Each row of a before or after table is a point. The points were changed in one or more steps. Then noise was added and the rows were shuffled. The steps act on how far a point lies along the listed directions, d1 being the first. Write out the steps. A step turns or swaps two directions, mirrors them in a line or flattens them onto one, adds a multiple of one to another, or multiplies one. Angles are multiples of 10 degrees, from the lower direction toward the higher: turns from -170 to 170, lines from 10 to 170 but not 90. Use the fewest steps. Two steps may share a direction if one is a turn and the other turns, adds or multiplies; they go together, in the order done. Otherwise the lowest direction goes first.

Directions:
(1): | -0.47 | -0.33 |
(2): | +0.33 | -0.47 |
Before (11 x 2):
| -0.02 | +0.49 |
| +0.07 | +0.57 |
| -0.18 | -0.64 |
| -0.04 | -0.66 |
| +0.03 | +0.55 |
| -0.32 | +0.35 |
| -0.10 | +0.02 |
| +0.62 | +0.33 |
| +0.11 | -0.20 |
| +0.02 | +1.09 |
| -0.30 | +0.45 |
After (11 x 2):
| -0.22 | -0.12 |
| +0.08 | +0.02 |
| +0.01 | +0.00 |
| +0.35 | +0.24 |
| -0.32 | -0.22 |
| +0.06 | +0.03 |
| +0.42 | +0.28 |
| +0.00 | +0.02 |
| -0.50 | -0.37 |
| -0.26 | -0.22 |
| -0.57 | -0.41 |
Steps: multiply d1 by -1; multiply d2 by 0
